Rows are points. To make a cloud, some directions were put in groups of two or more. Within a group, all points are equally far from the middle, so they leave a hole (a ring in 2 directions, a hollow ball in 3). The other directions are filled evenly. Then the cloud was stretched, turned, moved and blurred a little. How many holes are there, and how many directions does each take, smallest first?
In the rows, 128 means zero.

Cloud, 14 rows:
[[152  50]
 [176 130]
 [111 104]
 [130 128]
 [ 76 142]
 [100 177]
 [119 122]
 [156 181]
 [105  93]
 [ 91 135]
 [165 163]
 [193 107]
 [153  88]
 [177  80]]
Holes: 0

Cloud, 13 rows:
[[ 70 121]
 [140  84]
 [172 139]
 [ 84  95]
 [171 143]
 [ 93 176]
 [ 70 120]
 [136  83]
 [162 102]
 [154 171]
 [142 180]
 [129  81]
 [ 70 144]]
Holes: 1 (2)

Cloud (19 x 3):
[[ 79 112 160]
 [ 82 134 111]
 [157 134 177]
 [111  57 160]
 [ 83 109 103]
 [169  91 107]
 [ 85 141 150]
 [134 104 193]
 [ 92 131 172]
 [145  56 134]
 [ 86  78 156]
 [168  77 128]
 [119  65 176]
 [ 75 119 144]
 [107 154 165]
 [ 94  64 135]
 [155 164 107]
 [159 159 103]
 [107  73 179]]
Holes: 1 (3)

Cloud:
[[126  55 103 108]
 [134 172 158 115]
 [137 178  67 141]
 [124 194  90 147]
 [ 81  60 107 138]
 [ 67  81 108 149]
 [ 62 109 106 157]
 [130 186  74 141]
 [126 158 156 160]
 [ 67  77 115 138]
 [ 71 154  96 106]
 [ 57 114 110 144]
 [144 161 135  75]
 [176  84 129 120]
 [ 67  95 134 118]
 [132 197  99 148]
 [138  62 103  97]
 [128  55 109 108]
 [ 68 156  97 140]
 [122  87  58 126]
 [153 157  63 147]
 [ 98 167 119 176]
 [145 172 145  88]
 [119 190 120 160]
 [171 152 123  85]
 [139 161 135  75]
 [ 67 119 135 103]
 [149 102  76 180]
 [147  74 153 136]
 [165  78 143 139]
 [123 140 104  64]]
Holes: 2 (2, 2)

Cloud (31 x 4):
[[177  72 127 139]
 [113 124 197 118]
 [184 108 113  61]
 [122 110 195 112]
 [ 78 174 100 146]
 [154 136 119  48]
 [101 111 140 187]
 [105 101  84  55]
 [141 162  99  99]
 [ 98 120 133 192]
 [ 96 115 187 145]
 [171 138 175 110]
 [117 134  85  82]
 [ 95 136 121  44]
 [ 98 151 197 123]
 [109 143  88  91]
 [166 115  96 130]
 [189 118 149 105]
 [117 174 189 106]
 [178  79 138 144]
 [179 135 128 160]
 [178 101 148 155]
 [ 72 179 180 122]
 [118  82 107 148]
 [143 150 182  89]
 [183 132 156 110]
 [ 72  94 141  87]
 [ 61 134 143 140]
 [143 119  82 100]
 [151  97 186  66]
 [148  89 151 174]]
Holes: 1 (3)

Cloud (53 x 6):
[[125  58  90 139 117 126]
 [ 94 144 131 173  82  81]
 [151 148  75 111 109 129]
 [135 130 104 191 126  62]
 [113 149 129 198 157  93]
 [ 92 115  85 159 178 124]
 [ 94  66  66 130 112  54]
 [104 150 148 168  59 151]
 [160 191 168 147 149 163]
 [116  98 176 192 105 100]
 [ 82 151  78 124 113 129]
 [158 107  82 139 129 151]
 [149 113 133 101 160  62]
 [179 123 135 131 129  90]
 [103 104 199 111 119 131]
 [157 101 129 140 103  71]
 [ 78  94 166 123  80 130]
 [131 132 141  65 115 103]
 [119 211 151 141 134  88]
 [145  79 199 146 162 108]
 [177  79 125 121 141 155]
 [ 79  95 175 118 129 110]
 [169 136 165 165 119  95]
 [151 123 109 206 160 133]
 [ 97 198 141 121 156 107]
 [151  82 101 115 112 131]
 [142 127 103 135  73  77]
 [ 72 148 157 152 146 126]
 [121 147 148 173 119  39]
 [ 88 116 160 140  99  35]
 [129 119 125 102 193  96]
 [127 207  78 103 132 101]
 [161 177 121 113 156  76]
 [ 98  66 104 121 101 105]
 [152 149  77  92 131 102]
 [ 87 122 113 121  45  84]
 [ 98  74 159 157  84 118]
 [ 99 187  82 137  96 116]
 [159  60  90 149 137 147]
 [101  87  95 143  81  71]
 [ 58 108 152 122 115  44]
 [160  79 152 127 186  92]
 [ 55 168 138 149 128  55]
 [116 154 163 120  76  41]
 [115 138 167 101 143  48]
 [ 55 134 148 122  84 134]
 [ 75  73 115 141 111 127]
 [143 171  81 153 126  91]
 [159 158 153 181 141  97]
 [ 79  80  95 172 105  45]
 [100  64 126 131  92 120]
 [ 81 142 127 188 148  25]
 [163 167 123 172 139 136]]
Holes: 1 (4)

Cloud (87 x 8):
[[ 81 114  52  85 147 154  71 107]
 [109 161 170 176 147  99 121 177]
 [111 141 162  91 148 189 141  58]
 [116  92 144 134 135 121 188 112]
 [125 161 160  65 110 144 107  80]
 [ 87 100 141 162 130 150  70  98]
 [152  78  94  72 162 133  93 200]
 [140 107 122 166 131 177  97 132]
 [ 96 101 149 101  72 109  73 240]
 [132 164 167 145 189  77 108 135]
 [139 172 136 187 157 122  19 102]
 [106 149 117  86  85  98  42 147]
 [118  80 115 146 140 187 116 135]
 [ 88 125 155  80 134 173  62  76]
 [134 193 174 184  98  78  78 122]
 [126 176  74 136 132 202 104 173]
 [133  96 161  96 136  90 117  67]
 [121 235 158  98 202  95 120 138]
 [148 137  77  90  97 163 164 134]
 [187 133 149 122 103 138  75  73]
 [ 84 104 137 150 223 149  84  77]
 [126 111 119  62 140 189  58 109]
 [117 123 125 103  88 168  59 178]
 [154  77 144 146  82 146  98 131]
 [114 181 167 147 104 130 131 135]
 [116 198 133  83 108 162 132  87]
 [ 65 126 102 197 153 129 141 147]
 [ 71  86 101  91  67  88  65 156]
 [129  52 116 168 161 101  81 125]
 [120 155  93 114 110 136 126 200]
 [165 125  84 168 109 131  84 196]
 [149 139 134 107 129 145 117 129]
 [ 95 134 202 161  78 154 116 119]
 [151 156 103 184 147 169 110  68]
 [131 141 151 146 122  99 102 179]
 [129  85 151 154  72 116  98 227]
 [112 120 113 152  68 113 124 117]
 [217 136 111  57 154 157  87 133]
 [ 90 148 184 127 172  92  81 129]
 [119 157 126 162 132  99 112 140]
 [119  62 116  92 120  86 130  95]
 [147 155 142 132 138 122  98 106]
 [151 105 104 150 148  94 142 168]
 [150  96 108 118 140 192 112 156]
 [180 154 113 183 153 168 151 143]
 [105  79  76 120 220 113  74 144]
 [ 82 158 141 147 150 189  90  97]
 [119 116 143 174 120 112  71 191]
 [ 75 120 164 144 175  78 135 171]
 [134 141 197 127  91 184 127 127]
 [143 147  81  93 175 126 133 160]
 [ 93 113 150  92  48 150 103 122]
 [ 92 134  93 143 102  96  70  96]
 [ 98 145  65 192 172 157 103 106]
 [129 190 183 130 114 175 132 122]
 [109  90 110 139 165 142  90 140]
 [108 155 122 133  95 147 145  95]
 [ 94 124 107 134 111 168  90  92]
 [ 83 101 127 178 177 110 139  85]
 [117 117 175 139 175 209 149 125]
 [ 65 107 170 169  96 103 140 153]
 [204 122 168 137 125 125 101 150]
 [ 63 128 138  68  71 145  59 171]
 [118 102 136  98  72 106  96 180]
 [159 192 155 118 144 112  32 151]
 [136 124 167 108 193 155  90 148]
 [ 65  98 132 159 122 115 176 115]
 [152 116 156 109 119 164  84  37]
 [124 189  81  73 145 159  78  81]
 [121  94 146 130 140 215 116  86]
 [160 148 163 117 136  97  97  98]
 [122 110 147 105 140 118 141  56]
 [ 83 126 113  81 148 106 115 219]
 [120  79 152 176 123 165  73 160]
 [103 156 152 156 115 127 104  93]
 [140 120  58 169 144 109  61 108]
 [ 67 136 107 111 120  99 107 150]
 [126 119 178 104 142 176 133  83]
 [197 123 162 123 136 192  79 148]
 [135 141 148 158  87  78 100 215]
 [ 75  89 113 157 162  65 100  91]
 [144  85 127  43 138 222 108 173]
 [158 143  98 103  89  66  96 123]
 [ 97  63 129 135  94 168 113 113]
 [153 137 117 114  95 160  55 146]
 [ 53  81 112 147 105 169  74 141]
 [182  95 165  64 115 118  66 133]]
Holes: 0

Cloud (93 x 9):
[[120 134  64 170 122  58 170 146 131]
 [231 115  78 137 120 123 129 112 124]
 [126 173 132 143 115  95 197  99 152]
 [145 155  68 120 172 164 161 106 172]
 [ 92 155 149  72 186 112 107 153 153]
 [130  47 167 139 111 158  94 109 108]
 [110 166 132 138 181 174  76 141  90]
 [115 120  50 157  87  91 157 105 105]
 [155 121 132  83 101 114  96 106  27]
 [109 136 125  71  70  89 107 133 150]
 [122  68 101 146 149  93  87 178 129]
 [194  58 133 104 181 147 126 146  49]
 [166 132 142 112 138 198  76 116  50]
 [142  89  87  68 174 160  81 143 109]
 [156 158  53  91 171 153 162 136 107]
 [198 112 102 127 104 148  69 187  91]
 [132 114  70 129  77 141  83 157 156]
 [225 124 128 158 100 155  98 157  91]
 [110 152  65 121 129 153 194 109 162]
 [206 154 119  86 110  99 106  87 134]
 [139  94 184 129 144 149 166  82  97]
 [121 121  96 143 145 160  42 125 104]
 [239 142 120 101 145 117 134 160 104]
 [144  86  77 128 168  79  97 151 164]
 [134  71  79  97 145 182 105 129 142]
 [131  96 116  73  56 100 124 146 134]
 [ 82 154  50 140 190 130 163 147 148]
 [ 99  86 117 136  70 149  87 128  89]
 [ 92 150 101 160  80 126  97 154 169]
 [117 156 152  94  81 137 158 164  77]
 [131  93 126  50 156 101 139  76 107]
 [114  84 148 163 109  87 114 121 164]
 [193  81 169  82 131  74 111  97 103]
 [109 119 120 138 167 110 213 123 146]
 [188 110 136 114  91 134 122  58  71]
 [158 146  73 198 115 101 156 156 114]
 [183 137 181 124 205 156 119 126  85]
 [ 91 157  75 115 201 141  92 136 115]
 [108 181 125 149  66 104 102 124 107]
 [160  66 162  85 106 156 103  72 111]
 [190 115 141  85  65 125 102  91 126]
 [113  37 153 101 117 111 109 110 129]
 [ 98 106  55 125 152  70  97 153 126]
 [197  98 158 147 101 157  64 147 132]
 [106 143  72  78 158  88 127  95  76]
 [132 141  71 150 130 190 147 136  70]
 [175 170  41 132 121 110 120 126 161]
 [127  59 194 113 130 132 112 111  61]
 [179  98 138 185  89 148  93 143  91]
 [ 86 170 141 134 129  80 159 110 186]
 [197 108 124  97 164 202 128 159  98]
 [172 170 159 105 157 149 152  84  69]
 [170  96 165 155 121 141  48 123 129]
 [148 170 108 165 102 181 152 168  98]
 [187 143  94  72 135  64 148 139 126]
 [128 155 139 114 108 157 169  84  61]
 [173 143 122  61 162 190  99 147 110]
 [110 188  97 121  72 137 103 129 170]
 [ 90 140 139  99 165 136  61 123  73]
 [113  92 129 136 131  85 143 176 182]
 [134 136 147 128 170  55  81 147 136]
 [133 112  61  62 163 152 129 146  97]
 [113 100 110 119 174 161 100 182  62]
 [199 103 156 109 169 101 104 187 131]
 [154 134 149 121  69 110  93 109  48]
 [155 112  99 139 221 140 162 126 140]
 [156 161 135  89 206 102 167 106 119]
 [208 105 106  76 126 138  66  97 118]
 [135  84  90 129 119 162  53 136 134]
 [115  35 119  86 158 103 118 134 123]
 [111 164 154  99 193 114  92 165 154]
 [ 94 172  44 123 155 127 161 171 164]
 [147 167 130 131 118  96 137  86 193]
 [ 62 146 111 145 119 136 100  81 105]
 [110  90 113 137 162 150 128 178  48]
 [170 128 181 135 151  96  55 148 113]
 [212  99 162 131 171  91  81 115  94]
 [134  95  55  97 119 103  85 174 128]
 [ 98 100 181 123 162 151 112  84 144]
 [103 157 157 141 159 120 178  82 156]
 [112  87 169 122  85 122  62 121 110]
 [129 110 101  91 120 165 174 172  64]
 [158 103 163 139 124  55 163 130 116]
 [114  99 136  99 128 164 152 191  69]
 [141 152  73  92 171 146 134 161 186]
 [124 149 121 131 133 206  81 126  79]
 [161 226 104 129 131 119 119 141  98]
 [ 53 142 105 130 160 100 189 101 138]
 [173  69 163 162 128 171 100  96  87]
 [100 103  50 110 146  65 151 108 110]
 [120 153  87 165 199 142 104 122  81]
 [114 122 134  61 204 126 115 150 145]
 [192 176  61 149 152  98 152 138 143]]
Holes: 3 (2, 3, 4)
